Rows are points. The points of each table are mixes of a few directions, plus a little noise. How many directions does each table use, and how many do they share? Where both have some left over, give the other angles between the two spaces (their principal angles), to ten degrees, smallest first.
In the rows, zero is written as 128.

First (5 x 3):
[[203 162 109]
 [130 104  94]
 [127 100  81]
 [117 126 130]
 [ 63 150 218]]
Second:
[[ 57  61  93]
 [112 112 123]
 [177 173 152]
 [169 160 148]]
Directions: first 2, second 1, shared 1

First (6 x 6):
[[ 96 180 195 119 161 157]
 [ 48 156 180 119 147 124]
 [147 138 100  97 179 104]
 [221  64  31 141  90 106]
 [141 142 159 143 112 163]
 [115  87 105 150  78 113]]
Second, 6 rows:
[[ 66  90 138 198 164 201]
 [161 140 123  93 122  93]
 [192  92 119  77 212  87]
 [148 159 124 100  86  95]
 [ 96 180 132 144  32 133]
 [105 108 132 156 151 158]]
Directions: first 3, second 2, shared 0; angles 30, 80

First:
[[185 192  88 107 171  91 177  95 239]
 [ 84 146 133 153 110 148 135 116 115]
 [143  83 134 136 115 167 101 101 115]
 [111  54  92 110  80 142 136 108  27]
 [101 153 195 130 154  93  85 229 106]
 [165 187 132 124 172 105 140 129 224]
 [106  85 123 133  95 150 121 116  69]]
Second:
[[156 129 108  99 141  96 145 139 132]
 [ 82 139 137 128 117 107 137 170  79]
 [103 130 220 185 139 176  45 158 144]
 [132 183 215 121 193  78  69 248 168]
 [155  75 102 120 112 152 125  89 107]
 [113 132  83 152  97 167 171  42 142]
 [123 132 126 122 128 113 134 142 118]
 [160 105  34 102 103 133 199  38 130]]
Directions: first 4, second 4, shared 4

First:
[[155 115 107 167 118  97 112 107 142 122 119 120]
 [108 135 132 120 119 143 141 177 132 100 150 162]
 [121  97 104 184  88  93 114 168 150  37 154 204]
 [ 84 127 160  81 134 124  91  93  72 106 108 110]
 [150 156 111 155 119 195 159 156 151 165  88 132]
 [134 115 139  93 158 128 137 176 159 124 130 130]
 [146 132 127 135 136 130 135  90 127 172 117 103]
 [110  66 159 124 136  92 146  82 126 131 183 197]
 [146 144 115 105 148 136  71 174 140  90  41  62]
 [126 186 104 154  93 140 158 112 101 165 176 103]
 [130 136 150  90 157 128 143  74 106 197 139  83]]
Second (9 x 12):
[[144 114 121 162 118 118 173 120 153 157 185 172]
 [112 144 136  94 138 139  85 136 103 100  72  83]
 [122 134 130 113 132 131 110 131 118 117 104 110]
 [143 113 121 161 119 118 172 119 152 157 183 170]
 [129 125 127 129 127 128 134 126 130 131 133 131]
 [116 140 135 101 135 137  93 134 108 105  83  94]
 [108 148 137  87 139 141  75 137  98  93  59  76]
 [162  95 111 199 108 106 223 111 181 189 249 221]
 [116 140 135 100 136 135  94 135 109 106  83  93]]
Directions: first 6, second 1, shared 1
